Each point is reached from the start by the listed moves, each made 0, 1 or 2 times, or once backwards (-1), plus a little noise. Say if it took an odd or an even number of moves. Then give how often each move was made.

Moves:
(1): [ 0.36 -0.21  0.13]
(2): [ 0.20  0.37 -0.12]
(3): [-0.03  0.13  0.32]
Start: [0.14 0.05 0.25]
Points:
[-0.11 -0.20  0.71] -> even (0, -1, 1)
[0.47 1.08 0.66] -> even (0, 2, 2)
[ 0.73  0.07 -0.11] -> odd (1, 1, -1)

Moves:
(1): [ 0.73  0.09 -0.04  0.14 -0.03 -0.02  0.08 -0.15  0.23 -0.12]
(2): [-0.01  0.44  0.07 -0.05 -0.04 -0.12  0.08 -0.05 -0.05  0.05]
(3): [ 0.04  0.05  0.56  0.08  0.30  0.04  0.07  0.29  0.03 -0.01]
(4): [-0.03  0.06 -0.03  0.45 -0.09  0.13 -0.16 -0.04 -0.01  0.00]
(5): [ 0.04  0.02 -0.19  0.00  0.35  0.07 -0.10 -0.05 -0.09  0.03]
(6): [-0.01  0.01 -0.06 -0.09  0.01  0.31  0.02  0.12  0.04 -0.03]
(7): [-0.09 -0.08 -0.03  0.07  0.07  0.02  0.46 -0.03  0.06 -0.05]
(8): [ 0.10  0.05 -0.21  0.12 -0.06 -0.20  0.04  0.43 -0.13 -0.02]
(9): [-0.07  0.08 -0.02  0.07  0.01 -0.17  0.02  0.12  0.47  0.17]
Start: [-0.17  0.08  0.15  0.02  0.09  0.29 -0.10 -0.11  0.15  0.07]
Points:
[-0.38 -0.49  1.15 -0.10  1.34  0.50  0.92  0.16  0.91  0.13] -> odd (0, -1, 2, -1, 1, 0, 2, -1, 1)
[ 0.42  1.25 -0.71  0.61  0.35 -0.36 -0.22 -0.71  0.96  0.50] -> even (1, 2, -1, 1, 2, -1, 0, 0, 2)
[ 0.71 -0.25 -0.95  0.65  0.00  0.49 -0.40 -0.31 -0.25 -0.23] -> odd (1, -1, -1, 1, 1, 0, 0, 1, -1)
[-0.88  1.13  0.36  0.41  0.60  0.23 -0.13  0.79  0.11  0.48] -> odd (-1, 2, 1, 1, 1, 1, 0, 1, 1)
[ 1.32  0.50 -0.48  0.43  0.75  0.26  0.91 -0.31 -0.12 -0.35] -> odd (2, 1, 0, 0, 2, 0, 2, 1, -1)
[ 1.20  0.39 -0.30  0.90 -0.05  0.34  0.44  0.18  1.08 -0.10] -> odd (2, 0, 0, 1, 0, 1, 1, 1, 1)
[-0.27 -0.31 -0.49  0.18 -0.16 -0.11 -0.23 -0.34  0.57  0.23] -> even (0, -1, -1, 0, 0, -1, 0, 0, 1)
